Rows are points. Each table stands for the endless flat space through its points: a line for two points, a plane for three, and so on. The two share one point or none. Which?
(in the rows, 128 means zero)

First, 2 rows:
[[112 152 181]
 [100 167 154]]
Second, 2 rows:
[[ 89 180 190]
 [ 99 168 172]]
They share: [104 162 163]

First, 2 rows:
[[120  84 161 135]
 [120 100 161 121]]
Second (3 x 4):
[[107  90 175 123]
 [148 118 175  79]
 [103 138 135  99]]
They share: no point

First:
[[198  71 145 100 149 101]
 [190  87 129 107 141  79]
 [154  78 107 128 150 108]
 [156 113 131 145 119 129]]
Second (3 x 6):
[[167  97  78 144 149 111]
 [149  92 127 161 114  71]
 [147 102 113 179 114  71]]
They share: no point

First:
[[118 125  98 131 122  93 129 110]
 [ 90 177 109 147 116 117 139 123]
 [ 85 170 122 161 140  93 159 176]
 [ 91 166 120 159 122 105 149 150]]
Second:
[[100 153 107 138 130 100 154 144]
 [110 149 101 134 122  86 140 164]
 [108 147 105 148 130  72 122 166]]
They share: [ 99 152 109 145 134  93 145 145]

First, 3 rows:
[[136 142 128 128 141 145 107 160 105 158  80]
 [206 172 147 126 155 100 150 174 136 208 130]
 [176 160 140 125 150 118 131 168 124 186 109]]
Second:
[[161 176 112 121 163 141 144 168 119 154 106]
 [158 155 157 103 166 144 129 150 125 175 136]
 [170 176 149 112 153 125 118 174 131 173 112]
 [150 137 173  85 176 138 119 134 121 179 140]]
They share: no point

First (4 x 12):
[[ 78 177 173 111  90 110 111 194 122 130 169 110]
 [101 152 152 126  86 125 106 157  97 110 156  84]
 [107 162 164 117  92 120 109 181 107 126 160  83]
 [ 60 138 117 149  49 152  80 127 105  87 177 117]]
Second, 4 rows:
[[113 199 179 124  99 132  81 135 120 153 143 117]
 [ 55 132 117  95  96  91 136 190  71  87 157  64]
 [ 71 104 155 138  74  98 121 206  76  83 164  66]
 [ 95 149 177 145  95 133  88 171  99 117 142  93]]
They share: no point

First (4 x 14):
[[136 163 140 174  88 110  95 135 128 126  91 144 125  83]
 [124 184 124 145  91  85 127 124 118  85 154 175 146 118]
 [121 157 123 147 102  92 168 137 112  88 169 169 146 137]
 [165 118 142 142 142 116 141 160  94 118 152 134 145  86]]
Second (2 x 14):
[[114 153 134 162 103 106 147 146 112  97 138 157 133 127]
 [150 169 114 158  67  82 143 110 144 125 134 165 145 103]]
They share: [123 157 129 161  94 100 146 137 120 104 137 159 136 121]

First:
[[127 139 143 191 159 147 155  98 117 164 115 174 124 109 137 117 156  75]
 [125 134 139 182 158 153 151 103 125 156 109 165 115 109 136 120 151  82]]
Second (3 x 18):
[[108 151 104 129 132 198 131 108 132 152  89 117  88 128 113  94 117  65]
 [144 131 132 149 148 178 131 104 168 120  89 141  84  92 133 118 141  93]
 [134  97 158 199 180 132 155 118 150 128 105 177 106  90 155 158 165 127]]
They share: [121 124 131 164 156 165 143 113 141 140  97 147  97 109 134 126 141  96]

First, 5 rows:
[[130 186 173  70 184 128 186 177 182 103 103 232 177 106 101 172 122 161
  178 100]
 [185 142 158  89 155 116 179 128 154 159 178 153 174  81 123 105 116 115
  151 117]
 [157 169 176  97 183 134 175 179 138 121 123 187 175  78 136 122 125 137
  180 100]
 [143 150 121 108 148 174 115 143 138 146 141 127 136 101 175  44  89 125
  161 122]
 [127 161 119  89 148 169 125 139 169 136 130 156 136 120 149  78  84 139
  157 125]]
Second:
[[163 180 141  97 161 116 151 106 137 159 126 205 150  85 141  86  67 131
  180 133]
 [168 170 145  80 182 121 156 121 136 150 125 174 165 100 132  91  76 136
  185 123]
 [131 175 147 117 134 156 152 159 162 144 131 196 126  87 154  99  91 131
  149 133]
 [140 196 145  96 132 129 174 115 162 140 151 184 117 108 158  97  72 116
  163  91]
 [165 140 144 122 185 178 120 158 130 114 112 199 174  32 128  70 112 116
  157 169]]
They share: [148 165 149  94 166 152 156 156 152 133 130 166 150  97 140  97  95 131
 163 121]

First (5 x 24):
[[183  98 137 137  91 180 131 144 183  78 122 145 168 124 133  87 125 120
  125 102 125 132 145 115]
 [136  81 196 129 139 165 127 130 124 134 109 148 163 157 169  88  76 106
  100 103 131 145 170 186]
 [124 104 156 162 167  69 158 106 141 130  94  93 148 141 170 162  83 173
  110 128 105 140 133 162]
 [165 125 189 149 117 192 124 135 133 132 104 154 173 185 163  79  92  78
   92  97 134 120 190 181]
 [131 146 135 190 159 142 131  97 150 126 101 129 206 187 186 121 103 107
  102  86 112 109 171 179]]
Second, 5 rows:
[[166  88 168 129 117 151 152 125 139  94 131 113 196 172 113 103  71 143
  104 101 133 136 142 165]
 [158 126 128 162 148 136 139 112 163 119  93 147 125 129 180 119 124 108
  113 124 103 120 176 136]
 [140 130 154 146 131 152 152 126 170  97 108 141 128 143 153 100 127 129
  124 120  95 137 160 155]
 [146 156 137 176 158 148 142 110 170 127  78 165  93 124 204 110 155  93
  115 132  85 117 189 136]
 [190  58 135 135 122 121 144 122 140  98 128 104 212 159 117 123  52 139
  100 102 154 131 143 146]]
They share: no point

First (3 x 24):
[[115 128 133 133 122 127 148  98 110 136 193 118 181 145  91 121 179 102
   86 135  73  87  98 174]
 [119  88 133 117 102 107 168  94 118 136 157 154 149 173 119 149 167  94
  102  99 101 103 114 150]
 [ 97  80 127 115 128  82 169 110 104 109 139 169 175 139 100 127 146  87
  116 126  94  75  95 183]]
Second, 2 rows:
[[105  92 131 125 126 116 171 108 106 141 137 155 147 141  90 147 154 107
  102 122 112 105  95 177]
 [114  92 131 116 108  95 162  96 115 120 167 152 171 165 117 132 166  86
  105 110  85  84 110 159]]
They share: [111  92 131 119 114 102 165 100 112 127 157 153 163 157 108 137 162  93
 104 114  94  91 105 165]

First, 5 rows:
[[159 112  92 123 150 121  65  96 141 131 125  95 106  96 127 119 123 113
  141 150  95 229 135 167]
 [161  90 118 117 160 153  97  98 109 147  97 115 104 142  99  99  89 129
  123 138 101 169 123 127]
 [158  68 148 120 169 165 135 111  72 166  81 119 109 183  84 106  71 134
   88 103 116 118 124 103]
 [176 110  86 114 123 141  71  89 136 126 149 123 115 101 104 110 125 118
  142 155  98 218 160 151]
 [169 145 114 187 139 174 105  84 174 116 119  94  74 159 124 111 131 182
  138 197 120 157 129 177]]
Second, 5 rows:
[[152  69 115 160 141 122  64 133 132 166  91  56  71 135 109 116  78 205
  131 164 116 163 107 184]
 [160 101  89 127 119 176  83  93 117 117  88  88  88 137  93 117 122 153
  129 121 131 151 121 145]
 [136  83 161 156 191 184  98 103 146 150  89  82  61 185 109 120 108 145
  135 108 112 153 155 176]
 [173 105  79 125 116 161  86  97 119 132 100 103  99 125 111 113 111 154
  118 157 116 166 118 134]
 [166 105 117 133 159 176 105  93 135 147 106 118  92 153 127 113 110 131
  115 153  99 171 145 137]]
They share: no point

First, 2 rows:
[[168 143  93 110 144 125 134 108  91 110 121 152 125 120 160 108 133  94
   91 172 130 107  97 150]
 [152 159  85 130 128 161  98  96  99 130  93 148  85 112 136 112 113 102
  111 144 118 131  89 146]]
Second, 5 rows:
[[152 140 113  91 166 135 134 125 100 146  86 144 150 111 104 109 131 104
   66 147 122 127 106 135]
 [194 191  84 129 139  91 106 119  84 155 135 134 103 106 138 152 101  67
   74 139 115 143  97 108]
 [178 135 156  86 193 142 127 173  92 150  85 156 175 116  82 117 154 124
   47 130  98 109 100 151]
 [205 153  97 150 140 139 109 138  89 155 105 123 121 121 154 141 143  99
   90 163  95  91 118 135]
 [133 134  73 125 118 165 117  85  95 115  88 144 104 122 156  88 128  96
  112 169 127 119 105 149]]
They share: no point

First:
[[168 145  96 156 102 115 147 114 159  88 141 155  89 167 124 149 112 159
  112 112 135 170 150 122]
 [178 139 109 162  86 135 145 104 162  85 140 168  88 158 118 191 116 144
  127  70 141 200 159 151]
 [160 185  76 132  78 107 187  90 195 100 105 127 117 147 108 125 104 155
   92 144 119 146 122 126]
 [172 180  98 136  59 131 189  73 196  95  95 137 125 132  93 175 105 132
  105  92 118 181 126 163]]
Second:
[[161 163  75 142  92  87 145 112 136  71 143 151 108 187 134 130 115 176
  118 118 105 136 149  86]
 [165 151 103 150 108 115 161 108 168  95 123 139 100 155 110 134 103 152
   94 130 129 164 133 126]]
They share: [164 154  96 148 104 108 157 109 160  89 128 142 102 163 116 133 106 158
 100 127 123 157 137 116]

First, 4 rows:
[[109  93  90  91 161 123 124 135 142 137 144  98 126 133  98 156 108 118
  119 178 114 116  89 153]
 [104  64 108  61 192 118 131 120 104 108 152 101 116 168  94 194 103 100
  143 176 160 140  75 150]
 [124  96 101  89 161 103 105 137 136 144 122  77 141 131  80 149 106 144
  121 192 115 103  74 160]
 [ 57  77 129  75 156 134 162 142 138 113 198 142 101 158 108 165  69  82
  117 130 131 137  70 123]]
Second:
[[ 71  91 128  56 203 132 114 119 127 120 125 116 134 156 116 167  85 110
  121 156 117 159  68 128]
 [121 104  61 122 120 142 173 149 154 119 185  99  97 127  99 154 100 109
  113 169 115  68 109 168]
 [105 128 113  90 180 114 133 121  94  75 153 119 129 139  87 146  40 153
  113 185 135 132 105 112]
 [100  63  70 103 133 155 167 146 190 164 175  92  97 130 123 162 147  74
  125 155  96  83  82 185]]
They share: no point

First, 5 rows:
[[138 141 163 105 120  98  89  95 174 119 101  81  90 134 132 117 128 106
  129 178 147 195  93 130]
 [124 175 201 103 195  90  94 111 143 108 123 150 150 146 123 113 123 102
   91 145 162 198  95 128]
 [143 194 195 155 219  90 132 127 131 102 168 151 161 190 114 100 100 123
   79 141 149 156  89 106]
 [144 167 207 117 143  64  94 117 165  94  97 128  90 156 121 133 135 130
  111 191 138 198  85 148]
 [123 140 116 121 170 148 120  83 161 154 151  63 157 141 138  78 100  77
  124 123 160 167 100  87]]
Second:
[[116 168 159 108 164 130  61  92 146  97 154 113 123 179  93  93 112 102
   97 171 202 182 143  79]
 [122 132 133 144 143 117  55  71 152  59 159  90 165 210  52 107  90  79
  120 211 189 145 121  27]
 [139 151 157  84 190 125  76 107 164 116 132 110 136 157 120 107 146 121
  120 144 178 171 129 100]
 [120 192 152  73 132 158  65 106 117  77 196 126 104 152 110 112 108  64
   74 160 188 163 141 122]
 [127 143 132 123 134 129  60  81 141  56 174  97 155 192  67 116  94  67
  111 199 180 138 119  53]]
They share: no point

First (5 x 24):
[[147  82  88 173 115 131 149 164  96 112 168 175 161  73 104 162 112 145
   90 105  80  77 111 161]
 [151 106  79 151 136 147 159 175  85  82 179 185 181  75 104 158 111 153
   69  89  97  65 124 178]
 [135 124 120 155 126 157 132 159 103 129 161 123 164 126  73 139 108 138
  116  66 112 106  99 165]
 [156  97  89 148 120 153 152 189 102 108 192 171 165  73 106 144 112 164
   76  75  98  77 118 186]
 [151 106  87 137 126 164 161 188 100 118 184 152 156  76 106 138  95 167
   78  68 102  90 102 183]]
Second (3 x 24):
[[168  99  96 125  83 112 172 139 132 102 129 117 158  74  74 131  48 142
   85 110 133 139  66 129]
 [ 97 116 114 193 151 178 141 179  62 103 183 165 171 113 108 171 130 139
  111 101  44  62 122 183]
 [133  74  66 175 133 142 177 149  92 127 159 147 153 119  54 111  88 157
   75  65  98 104 116 129]]
They share: no point

First, 5 rows:
[[ 85  72  99 131 145  92 107  55  87 172 105 124 192  95 138 139 134 145
  166 182 144 138 166  75]
 [139  74 163 150 113  93 125  90 144 174  76 156 171 121 146 135 181  73
  140 126 137  98 175  88]
 [102  72 154 118  83 121  89 119 131 139 118 196 195 114 120 136 149  99
  144 159  92  86 159 103]
 [183 120 108 181 118  76 171  93 178 175  83 130 134 164 204 188 160 104
  142 106 167 131 161  79]
 [136 102 121 131  68 110 127 138 169 106 131 178 160 159 150 195  90 134
  162 145 126 123 131 114]]
Second:
[[124  94 129 152 109  97 121 102 141 155 104 156 164 141 150 161 147 122
  154 136 148 112 164  97]
 [162 104  87 142 111  73 159  86 139 167 116 152 188 117 180 183 121  96
  128 154 122 140 158  49]
 [130 112 119 166 107  81 127 114 135 163 124 176 176 149 148 175 145 120
  136 126 158 104 182  81]]
They share: [132  92 121 146 110  95 129  95 142 156 102 150 167 133 158 163 141 116
 152 143 139 121 158  89]

First, 5 rows:
[[123 129 157  84 148 130 118 208 137 136  50 203 136 170 114 162 105 124
   78  51 112 153 141 128]
 [114 120 135  95 125 117  60 184 143  90  75 169  81 119 157 138 147 153
   62 131 101 141 156 148]
 [109 138 144  87 125  90  86 173 151  90  88 157  90 136 194 127 156 172
   93 144  94 103 141 156]
 [116 139 168  96 126  45 126  97  67 146 125 163  91 153 143 133  70 175
  151 164 127  67 158 162]
 [150 122 164 110 149 128 129 174  97 159  85 180 106 152  81 154  56 120
   88  81 113 154 163 149]]
Second:
[[130 111 124 116 147 103 145 201 140 141  51 177 103 155 184 125 131 158
   83  97 118  98 143 220]
 [136 175 201  75 115 104  66 129 102 103 172 134  87 140 103 148  68 176
  128 148  52 155 157  67]
 [140 134 142 101 132 116 119 165 130 137  93 168 103 150 146 120 113 170
   93 112  86 116 158 160]
 [104 108 143  46 164  71 122 113 126  89  68 201 117  93 117 151  84 124
  130 113 140  99 188 151]
 [ 95 112 171  99 150  45 109 137  98 100  66 162  72 116 152 161 105  80
  108 173 182  81 146 179]]
They share: [129 134 156  99 135  98 112 163 121 124  96 161  94 144 148 135 106 154
 101 126 102 115 151 158]

First, 2 rows:
[[100  87 107 138 166  91 136 136  93  90 167  88 139 146 157 103  97  98
  120 166 176 102 128 111]
 [ 95  80 100 146 172  86 140 136  90  83 169  86 136 144 158 101 104  99
  117 165 185  98 134 119]]
Second, 5 rows:
[[ 76 110 101 102 186  83  88 138 108  90 171 111 145 175 158 107  78 104
   84 148 183 109  97 105]
 [ 88 102 101 114 162  99  92 152  88 112 189  93 149 157 176  89  76  92
  104 146 197 109  91 111]
 [101  92 148 146 153  84 118 119  80 122 185  90 143 169 172  67  64  89
  123 162 187 106 115 119]
 [ 85 106 110 114 178  88 102 132 104  99 167 102 140 172 158 101  82  97
   99 151 177 106 110 111]
 [102  98  89 120 150 119 112 161  86 119 180  76 143 138 175  96  95  82
  126 147 186 105 106 114]]
They share: [105  94 114 130 160  96 132 136  96  97 165  90 142 148 156 105  90  97
 123 167 167 106 122 103]

First (6 x 24):
[[ 36 127 131 105  84 172  61 137 101 154 158 189 160 138 144 164 138  64
  156 122 151 132  65 169]
 [119 143  88 113  87 153  90 139  97  64 162 142 141 122 117 164 147  87
  103 110 119 132 107 163]
 [147 153  81  96 112 149  96 141 111  18 184 103 116  96  94 149 169 111
   89 135  87 156 146 149]
 [ 62 126 117  98 115 186  81 145 103 117 173 173 143 105 119 168 169  61
  139 129 125 135  84 159]
 [ 71 109  94 111 126 200 120 165  97 123 145 200 172  87 115 198 195  35
  127 105 140 111  76 164]
 [ 63 132 129  93 118 188  78 135  87 120 172 175 146 102 127 167 166  66
  140 123 102 138  92 164]]
Second, 3 rows:
[[ 60 145 110  88 114 153  85 143  93 101 171 164 160 123 111 151 148  86
  124 108 104 147 123 166]
 [114 123 132 113  95 134 108 130  81  64 162 165 139 129 115 192 150  71
  122 107 108 147  86 177]
 [ 87 162  72  83 101 182  72 154 129 121 135 126 181  84 148 126 177 131
  116 146 120 147 164 147]]
They share: [ 96 141 106  98 100 155  91 141 101  91 153 150 158 111 127 161 160  96
 120 122 112 147 121 164]

First (3 x 24):
[[119 157 137 132 142 134 123 151 161 131  74 143  62 132 137 152 114 143
  109 106  85 167  99 115]
 [131 169 133 164  94  82 119  91 165 147  94 135 110 140 145 144 138 127
  149  98  89 107  95 135]
 [153 151 115 180 110  96 133  85 131 175 112 159 126 136 133 144 122 115
  141 126  99 113 109 149]]
Second:
[[135 193 140 144  85 117 154 113 190 164  64 161 106 131 154 106 164 124
   93 145  67 147  96 162]
 [143 193 136 150  97  97 143 118 170 170  66 156 105 126 156 119 147 122
  107 117  79 159  90 161]
 [119 115 126 168 149 112  95 102 123 121 126 124  80 146 114 190  87 134
  170  80 105  98 106  91]
 [151 175  86 146  97  58 116 147 177 157  80 159 125 141 168 145 134 172
  142 130 129 148 132 134]]
They share: [132 160 130 156 116 105 124 112 155 148  91 144  96 136 139 147 125 130
 132 108  90 131 100 131]

First, 5 rows:
[[143 142 181 115 135 121 107 170  89 113 106 115 191 112 124 137 177 166
  148 179 129 131 121 155]
 [155 126 156 115 141 135 135 153  90 124 115 119 182 124 124 140 164 149
  142 167 123 108 120 161]
 [153 121 126 114 151 140 140 133 108 146 135 117 160 149 136 134 156 131
  140 143 113 114 142 146]
 [170 127 109 132 140 127 156 118 106 141 137 112 144 146 125 133 153 129
  149 138  93 118 134 141]
 [129 168 166 124 127  90  73 155 115 117 126  98 164 123 129 123 185 168
  169 157 111 191 146 115]]
Second:
[[141 128 139 128 102 117 110 149  70 112 100  89 167 147 119 148 190 141
  180 147  95 124 117 165]
 [149 133 140 130 109 114 118 145  78 112 107  95 166 137 116 144 182 145
  174 151  97 128 116 158]]
They share: [165 143 142 134 123 108 134 137  94 112 121 107 164 117 110 136 166 153
 162 159 101 136 114 144]

First, 4 rows:
[[183 117 159 178 132 165 141 129 161 135 157 101  77  79 179 160 153 108
  119 116 128 154 113  71]
 [175 121 148 182 139 156 153 133 170 135 172  90  81  81 179 171 158 102
  109 130 124 156 111  73]
 [165 157 151 163 136 162 147 142 155 113 140 108  92 106 136 126 136 121
  105  88 116 131 121  97]
 [160 176 146 152 134 165 147 152 146 101 125 115 105 123 115 107 120 127
  104  72 112 112 128 108]]
Second:
[[125 131 144 164 103 122 177 188 174 142 147 135 110 114 140 159 110 126
  126  93 141 147 149  61]
 [161 161  88 140 125 162 101 122 134  74 167  93  98 154 170 125 130 118
  110 111 101  87  87  81]
 [181 183 144 180 171 186 169 160 158 134 155  59  54  98 128 131 150  94
   78 105  77 139 129 117]
 [139 112 125 150 104 121 141 166 170 105 138 161 143 128 171 153 111 115
  121 116 152 109 122  59]]
They share: no point

First:
[[137 115 150 124 149 129 134 129 175 107  80  95 110 162  85 106 119 142
   72 162 145 108 147 136]
 [147 125 138 118 142 121 131 142 162 106  83 105 123 162  91 115 108 147
   77 164 131 105 148 132]
 [152 142 123 130 134 123 143 141 157 104  89 122 122 156 109 109 113 166
   90 144 130 108 165 142]]
Second (2 x 24):
[[163 161 116 136 112 103 141 142 142  84 101 141 115 176 111 115  88 167
   79 138 119  93 142 118]
 [166 170 114 143 102  96 143 138 138  74 107 150 107 185 113 114  80 169
   74 131 118  87 133 109]]
They share: [157 143 120 122 132 117 137 150 150 104  89 123 131 158 107 117 104 163
  89 152 121 105 160 136]

First, 4 rows:
[[104  88 111  87  81 170 164  62 127 186 108 124 122 113 104 121 137 128
  150 115 111  96  72 139]
 [106 116  59  61 117 130 114  65 132 139 119 110 170 144 151 176 108 155
  131 160 152  72 110 140]
 [109  89 122  97  90 169 171  71 131 185 100 116 108 122 106 104 135 118
  138 110 112 103  69 145]
 [122 106 117  99 115 152 162  82 133 170  90 100 110 145 126 101 115 118
  112 115 131 106  74 157]]
Second, 2 rows:
[[ 97  97  98 109 134 123 143  84 138 136 113  74 124 155 155 117 100 125
   97 123 125  97  79 166]
 [129 109 118  89 122 163 159  96 154 164  81 114 100 159 123 105 140 105
  121 147 149  97 107 138]]
They share: [113 103 108  99 128 143 151  90 146 150  97  94 112 157 139 111 120 115
 109 135 137  97  93 152]

First, 3 rows:
[[170 119 122 110 135 122 147 117  87 162  95 159 117 177 118 101 148 160
   77 102 122 149 128 149]
 [178 119 114  94 164 153 130 125 109 177 142 132 103 151 155 123 113 129
  120 103 113 148 158 151]
 [162 103 122  94 173 156 133 125 123 172 153 133 121 149 156 113 106 134
  127  92  92 167 148 145]]
Second (6 x 24):
[[177  98 131 106 184  87 180 144 160 192 153  98 157 150 179 112 121 139
  101  77 151 198 150 102]
 [146 170 114  87 146 154  91  84  92 197 140 178  72 136 109  94  79 172
   90 104  82 165 146 208]
 [118  59 144 143 152 130 118  97 104 119  77 184  79 151 125 106 148 161
   93 128  98 125 127 128]
 [133 133 128 103 156 125 146 149 109 188 140 116 126 136 100  72 118 125
   81  82  80 162 124 141]
 [152 129 132 111 151 115 107  73 115 182 112 185  75 149 132 114  91 173
   93 107 105 173 141 177]
 [150 100 122  87 138 194 125 114  88 149 134 158 106 154 137 102 121 150
  132 112  90 149 156 148]]
They share: no point

First (6 x 24):
[[149 127  83  95 123 137  96  87 152 129 108 155 131 165  94 147 146 185
  161  90  91 111 113 138]
 [164 159  71  95  91 123  98 129 124 103 116 143 153 185  83 156 113 169
  128  72  92 138 117 107]
 [152 154  75 104 122 136  87 107 164 130 108 153 128 139  88 134 142 178
  149 119 104 123 129 146]
 [144  95 122 158  71  72 156 139 128  39  40 138 156 190  93 125 179 105
  136  83  81 169 120 175]
 [147 120 138 124 178 157  96  33 227 170 102 178 104 112 101 144 211 209
  218 170  69  76 103 187]
 [201 178 157 159 108  92 114 119 197 112 110 173 139 145  67 187 177 169
  162 179  54 133  80 139]]
Second (3 x 24):
[[132 156  99  91  97 124  85  91 175  92 118 175 113 180  95 152 156 145
  121  94  95 151 127 149]
 [159 106  97 131 106 115 122 116 128 119  79 138 162 147  82 122 154 167
  172 108  94 111 114 141]
 [108 126 123  76  79 142  76  61 154 113 136 184 140 171  86 122 165 136
  139  91 107 121 133 125]]
They share: [153 132  93 118 106 115 109 112 151 104  91 151 137 162  89 140 153 160
 148 103  92 133 118 149]

First (3 x 24):
[[ 95 133 113 119 147  88 110 122 142 146 175 137 152 130 131  94 140  98
  148 130 149 120 116 155]
 [107 142  80 149 141 131 118 154 108 179 149 110 137 124 141  95 157 108
  128 103 128 137  96 187]
 [107 142 125 149 150  92 121 130 147 134 164 110 164 151 138  92 133  96
  152 130 146 122  93 163]]
Second (6 x 24):
[[ 52 142 172 164 175  90  58 101 130 104 159 122 112 111 178  57 101  75
  107 141 175  52 151 192]
 [ 76 131 143 140 114  94  97 125 124 128 121 110 139 124 148 128 149  92
  134 173 120 131  91 205]
 [119 147  95 106 184  58 133 172 128 164 166  73 179 129 119  73  92 109
  186 134 196  96 133 118]
 [114 139 110 171 146 133 121  93 171 137 211 174 153 170 141  78 173  93
  124  74 119 142  79 166]
 [101 126 127 147  93 113 128 114 157 133 144 145 158 146 144 142 190 105
  137 139  80 176  53 192]
 [ 60 146 130 137 123  96  71 148  82 148  92  72 124 103 119 136 130  77
  149 213 142 114 103 235]]
They share: [103 139 116 139 148  95 117 130 141 143 166 119 157 141 136  93 138  98
 148 127 145 123 101 163]

First, 4 rows:
[[ 92 170 129 135 109 156 107 127 128 185  83 134 101 144 142 114  93 142
  149 114 203 127  92 105]
 [ 97 180 137 141 107 165 108 130 124 189  75 125 102 146 146 107  91 139
  154 120 211 129  88 111]
 [ 95 131 113 118 134 125 113 136 159 145 117 166 112 166 138 164  89 173
  154 115 144 109 101  89]
 [122 140 133 133 148 143 110 141 176 152  94 147 139 185 159 153  77 178
  169 137 157 103  75  98]]
Second:
[[113 181 146 132  97 145 122 118 121 151  74 155  94 184 156 160  94 129
  143 128 133 136 128 108]
 [ 93 145 122 136 125 145 118 150 137 143 114 135  94 156 140 152  90 169
  175 112 161 116 104  96]]
They share: no point
